Each row is a point. Examples show where two turns around zero, p and q, send a point. Where does a point land after both, in the order given? Backwards means that the second turn is done in reverse. Each puzzle has new turns, and all numbers are rounded.
In the rows, zero is written as 128.

Turn p:
[159 189 179] => [165 181 184]
[121 155 120] => [124 156 122]
[137  97 103] => [134  98 100]
[ 94  71 110] => [ 88  77 105]
Turn q:
[ 86  78 131] => [ 79  89 146]
[158 176 105] => [164 161  92]
[161 141 142] => [163 139 138]
[114  63 120] => [104  67 141]
[ 81 163 168] => [ 88 181 154]
[167 148 102] => [169 132  98]
Where do these land?
p, then q: [210  97 156] => [199  84 167]
p, then q: [104 145 142] => [109 153 136]
p, then q backwards: [ 75 112 105] => [ 75 120 101]
p, then q: [123 157 109] => [131 152 103]

Turn p:
[ 79 120 132 113  90 156] => [ 81 124 134 125  86 158]
[150  83 157 115  31 101] => [158  84 172 122  35 113]
[158 117 145 117 164 119] => [153 117 145 113 167 123]
[143 104 114 151 128 155] => [146 106 105 143 128 154]
[160 198  66 140 130 134] => [161 204  73 136 129 120]
[125 109 128 136 164  92] => [124 103 122 122 162  94]
[ 58 149 170 146 149 160] => [ 54 138 153 165 152 154]
[151 143 112 105 166 106] => [147 147 120  97 163 107]
Turn q:
[115  60 142 127 167 123] => [118  72 157 133 177 135]
[161  70 195 135 157 160] => [171  92 191 151 160 175]
[112 164 111 148  77  94] => [111 147 112 133  73  83]
[138 166 125 144  89 148] => [139 157 110 142  81 137]
[152  90 107  81 143  84] => [151  92 124  76 163  94]
[116  82 155  74 154 139] => [123  93 163  83 162 161]
[127 156  72 141 102 141] => [121 141  65 135 101 123]
[142 174 128 154 136 118] => [136 175 122 151 126 110]
[ 88 190 117 149 128 144] => [ 83 183 108 147 110 135]
Where do these land?
q, then p: [106 113 129 118 148 178] => [106 123 115 132 142 181]
p, then q backwards: [ 85 113 174 109 104 165] => [ 73 112 173 124 115 159]
q, then p: [107 152  72 111 105 100] => [104 143  94  88  97  92]
p, then q: [110 149 131 183 150 149] => [104 139 109 186 146 125]
p, then q: [157 144 121 154 187  62] => [144 143 133 128 195  60]
p, then q backwards: [169 149 113 163 160  87] => [179 135 104 154 158  89]
q, then p: [130  72 149 115  92 150] => [144  76 148 120 103 167]
q, then p backwards: [159 131 135  71  78 133] => [165 106 105  73  91 129]

Turn p:
[117 168 134 130 151 200 142 150] => [116 173 139 145 164 187 125 155]
[ 99 100 136 109 139  86  97 151] => [ 92  95 139 101 112  92 115 150]
[160 147 119 102 127 106 133  98] => [149 151 128 101 121 113 128  88]
[ 95 177  83 152 150 189 135 137] => [ 93 175  83 155 161 181 121 142]
[154  90 133 127 132  99  95 104] => [146  81 131 106 124 106 105 103]
[144  77 105  95 135 114 139 134] => [137  94 119  78 132 120 160 130]
[119  95 111  78  98 142 126  78] => [112 101 132  99 104 156 163  72]
[124 139 175 179 131 111 167 136] => [148 138 152 188 145  91 137 148]
[140 159 156 180  89 104 118 164] => [158 143 130 178  88 105  98 165]
Turn q:
[127  93 133 147 104 145 225  95] => [118 101 136 152  99 148 218  82]
[156 137 140 134 150  96 175  89] => [149 118 150 135 150  91 170  88]
[112 104  91 101 135 150 110 133] => [107 122  87 106 142 157 117 134]
[111 122 125 134 137  81  94 127] => [115 119 116 144 137  91  87 125]
[169 178 161 109  81 110 141 164] => [150 163 165  94  80  85 145 160]
[148 127 107  71 128 141  62 105] => [145 143  92  65 141 138  75 112]
[ 58 158 126 198 143 145 124 100] => [109 166 139 219 148 160 113 113]
[119 146 143 106 142 121 122 173] => [105 134 152 108 137 115 117 168]
[125 130  91 144 119 172 102 123] => [145 148  91 137 129 173 118 138]
[168 110 139 130 122 121 135 184] => [145  93 137 110 107 112 141 179]
[116 101 153 135 147 127 118 114] => [122  99 144 138 136 138 108 109]
Where do these land?
q, then p: [116 177  95 117 134 126 135 113] => [115 182 114 129 147 113 118 121]
p, then q backwards: [ 99  76 120  91  74 122 112 135] => [131  69 151 110  87 137 166 153]
p, then q: [161 129 180 151 117  85 120 117] => [169 102 144 134 102  82  99 116]
q, then p: [144 167 129 103 150 168 165 113] => [136 178 165 121 166 138 150 119]
q, then p backwards: [145 110 172 159 130 104  96  79] => [164 124 165 156 114 112  96  78]
q, then p: [160 137 145 165 114 159 126 135] => [182 132 140 139 120 150 124 144]
p, then q: [ 92 166 108 104 128 179 105 162] => [ 96 179 135 125 127 181 116 164]
q, then p: [148  82  87 103 156  88 139 137] => [110  94  94  81 148  96 162 129]
q, then p: [140 130  85 115 128 155 175 123] => [132 162 110 122 156 139 180 127]
p, then q: [ 75 107 159 173 150  94 108 165] => [ 88  84 126 175 119 101  89 168]

Turn p:
[139 130 120 115 153 105 108 106 143 141 141] => [139 127 115 115 145 114 108 101 154 134 140]
[124 104 115  83 124 153  88 146 128 125 103] => [138 113 122  74 124 141 104 161 130 128  99]
[141 142 114 155 140 174 131  64 114 128 102] => [151 128  95 161 133 172 124  86 112 117  87]
[ 97 126 165 126 101 121 130 148 126  95 147] => [ 91 132 164 122 109 135 128 145 116 103 156]
[ 71  91 157 128 102 104 148 139 137 147 120] => [ 68  97 166 114 107 115 146 122 122 150 127]
[145 143 110 140  98 151 126 132 143 140 132] => [138 140 109 150  98 139 125 146 141 140 121]
[125  82 111 140 135  99 134 146 140 120 139] => [117  81 124 128 138  99 140 143 139 125 147]
[151 141 158 140 161 209 156  67 142 139 108] => [171 131 138 158 138 215 146  78 136 134  93]
[140 144 106 135 126 119 159 129 143 120  90] => [138 138 119 141 122 107 165 126 139 114  95]
[105 144 116 125 184 115  76 146 141 124 129] => [107 143 116 106 191 122  95 140 158 122 125]
[144 143 143 133 106 101 115 136 131 108 110] => [131 142 148 137 111  99 112 135 131 101 120]
[133 136 108  97 118 105 153 150  81 137 203] => [136 150 104 106 121 107 143 139  88 152 208]
[150 137 142 148 117 106 141 155  95 140 141] => [139 142 146 155 128  98 129 143  98 143 149]
Turn q:
[100 121 117 177 113  86 137 113 120 122 108] => [ 99 118 105 176 117  95 129 114 120 118 100]
[124  82 149 124 147 164  91 140 156 124 127] => [128  90 157 124 148 161  93 162 149 131 129]
[149 157 143 145 118 120 152  69  95 122 145] => [138 149 145 150 131 119 144  59  96 128 135]
[163 161 113 132 142 168 144 161 127 132 148] => [172 161 123 123 124 165 154 152 117 121 142]
[ 91 143  94 133  90 125  92 141 134 108  91] => [ 94 135  91 123  85 131  87 135 137  99 108]
[116 157 118 118 136 164 153 147  93 150 163] => [128 155 114 117 128 156 157 142  85 142 169]
[109 117 108 128  92 116 121 161 124  93 115] => [106 110 112 120  87 118 127 146 134  88 123]
[138 112 135 111 143 129 115 125 167 156 124] => [141 121 135 119 143 131 112 140 163 163 123]
[136  85 106  98 133 155 115 154 141 136  93] => [141  87 112  86 125 151 113 160 141 137 105]
[ 83 118 116 127 121  91 143 114 162  89  93] => [ 73 114 107 133 127 112 136 111 173 105  94]
[144  94 135 114 148 105 111 105 147 140 160] => [147 100 140 132 159 106 115 118 156 147 155]
[153 150 178 134 113 124 148 115 107 154 153] => [142 154 176 139 120 111 148 110 100 156 143]
[157 167 154 123 168 118 140 120  90 139 144] => [154 171 147 121 168 109 147 116  91 130 138]
Where do these land?
p, then q: [103  66 152 148 136 106  87 138 131 153 118] => [ 99  80 145 129 157 103  86 161 132 154 126]
q, then p backwards: [129 141 132 153 134 129 150 134 102 144 162] => [138 140 129 147 126 128 164 140  97 129 149]
q, then p: [148 145 154 124 132 110 162 131 126 161 102] => [139 155 150 130 126  99 149 104 120 155 102]
q, then p: [136 133 150 138 106 157 110 114 140 118 120] => [128 130 149 137 110 158  99 128 126 122 113]
q, then p backwards: [157 131 127  81 121 122 155 100  96 102 143] => [127 116 139  79 148 101 164  93 117 115 133]
q, then p backwards: [134 149 115 127 119 148 159 176 111 111 143] => [128 139 115 107 106 152 166 148 119  91 138]
p, then q: [147 146 148 146 103 127  31 139 198 123 143] => [127 148 150 150 100 140  46 174 200 107 133]
p, then q backwards: [128 136 127 145 156 135 111 129 161  89 118] => [124 126 123 138 158 126 117 132 159  83 124]
q, then p: [ 83 134 135  75 130 136 121 110 132 149 146] => [ 98 141 113  87 134 151 119 111 141 165 153]
q, then p: [ 99 145 110 150 144 113 119 139 104 139  88] => [107 144 100 122 152 101 126 145 105 119  94]
p, then q: [155 102  97 115 148 135 163 109 106 153 108] => [169 100 107 114 138 117 154 103 111 153 104]
q, then p: [117 108  91 133 107 119 168 117 128  93 145] => [116  89  99 139 103 136 168 114 126 106 141]

Turn p:
[121  82 121 129 124 115 124 121 102  89 166  89] => [121 108 132 132 131  96 116 119  99  81 164  88]
[ 84 116 118 108 160 152 100 112 125 160 114 162] => [ 88  97 133 109 152 155 101 128 116 150 120 172]
[ 91 101 154 101 137 141 159 167 161 113 129 126] => [105  92 145 122 126 135 139 183 167 106 134 119]
[154 116 146 161  91 107 115 139  96 121 109 159] => [155 144 129 165  99  99 135 138  90 126 115 158]
[158 124 105 143 136 143 108 153 140 128 159 102] => [163 138 110 133 146 135 101 134 132 130 166 104]
[137 142 118  98  85 159 135 160 142 140 104  99] => [139 137  99 111  86 166 118 160 139 129 111  99]
[136 161 153 138 118  86 118 121 137 160 110  93] => [120 160 144 143 108 109 124 115 138 177 105  95]
[162 128 153 133 154 109 158 100 145 167 160 153] => [150 117 153 111 131 106 165 100 151 174 158 148]
[ 97 155 141 163 132 152 133 113  82  90 124 149] => [111 145 149 162 149 158 158 112  93  89 115 149]
[125  99 163 107 147 141 105 112 161 132 115 115] => [133  93 171 110 129 128  94 134 144 136 114 120]
[130 157  88 127 166  85 171  87  90 150 105 157] => [100 136  92 106 164 102 186  83 110 160 100 150]
[152 161 147 134  90 132  98 116 170 107 161 136] => [158 171 152 134  97 134 101 105 167 109 144 140]
[114 149 119 100 146 154 100 153 110  89 103 121] => [118 152 128 109 158 154 106 160 111  95  99 122]
[129  81 103 175 131 141 155 125 156 146 133 151] => [150  70  99 164 134 126 137 118 146 136 149 151]
[131 147  92 102 102 102 142 142 103 128 129 108] => [109 159  83 109 110 115 139 131 115 123 128 104]
Turn q:
[166 137 174 120 103 118 114 119 104 111  85  60] => [159 141 168 112 127  85 112 129 114 108  80  64]
[ 99 127 133 225 132 108 148 143 136 113 116 115] => [107 117 127 224 132 107 156 138 110 133 106 125]
[162 147 143 129 158 110 129 119 147 169 136 140] => [154 141 137 124 140 120 142 105 153 178 146 128]
[148 107 139  90 161 206 160 115 119 142 122 118] => [151 106 146  89 158 202 136 106 111 121 137  97]
[106 134  69 126 123 129  80 113 136 118 173 135] => [116 136  75 140 113 130  71 129 138 117 166 152]
[128 153 101 102 119 116 166 184 101 119 117 181] => [115 162 108  94 138 144 172 181 118 133 112 176]
[105 125 118 144 119 108 110 173 146 134 141 134] => [ 97 122 126 149 120 117 116 167 142 150 132 145]
[140 112 100 141  74 137 104 123 138 116 163 141] => [140 132 113 143  68 137 104 150 135 107 152 139]
[126 109 126 120 153  82 143 150 124 114 122 130] => [129 101 119 119 153  92 148 150 127 135 123 147]
[102 144 134 125 114 103 146  93 139 136 109  99] => [101 128 113 124 116  98 143  93 130 125 109  98]
[106 131 177 136 158 118 144 108 115 126 139 106] => [111 119 158 137 159 101 146  97 110 122 146 108]
[144 127 133 102 124 166 100 109 152 113 120 143] => [145 131 141 112 124 160 102 112 164 101 126 130]
[132 111 117 107 127 164 120 114 106 154 120 162] => [139 127 135 100 116 172 115 107 110 134 127 156]
Where do these land?
q, then p: [138 103 107 113 119 124 119 145  91  90 137 159] => [145 150 117 113 135 113 134 166 110  96 134 166]
q, then p backwards: [137 143 157 137 116 150 101 117 151 164 130 177] => [125 170 165 138 110 139 113 103 159 152 150 148]
q, then p: [ 77 125 113 165 113 135 134 123 146 166 149 123] => [ 91 107 114 174 107 155 120 102 115 132 151 132]
q, then p: [150 157 106 137 129 121 149 108 123  96  84 122] => [150 139  95 123 152 123 148 113 135 120  78 113]
q, then p: [143 142 158 121 136 105  75 143 151 114  98 147] => [139 142 161 133 133 104 107 141 171 153  95 154]
q, then p: [122 148 122 114 112 137 124 150 112  92 156  97] => [113 166 124 132 151 128 115 155 126 101 142 100]
p, then q backwards: [110 116 117  88 120 103 145 149 128 170 110 167] => [102 116  97 105 109  83 137 164 134 152 127 152]
q, then p: [150 144 111 166 119 143 123 169  99 147 148 122] => [141 166 116 154 130 158 137 150 100 160 149 124]
p, then q: [117 100 159  99 157 153 113  97 134 174  81 100] => [122  81 180  90 119 142  95 106 108 154  96 118]
p, then q: [105 138 106 159 163 173 151 151 163 102 155 101] => [139  94 116 173 172 167 119 135 150 114 160  95]
p, then q backwards: [168 106 129 112  99  96 148  97 164 107  84 141] => [158 106 125 117  98  76 119  95 145 113  77 129]
p, then q: [102 125 163 142 151 131 154 133  81 127 165  99] => [102 118 151 140 151 118 154 130  79 118 165  94]
q, then p: [145 117 113 109 130  93 127  82 122 116 168 109] => [133 143 106 102 122  79 117  97 126 110 161 116]
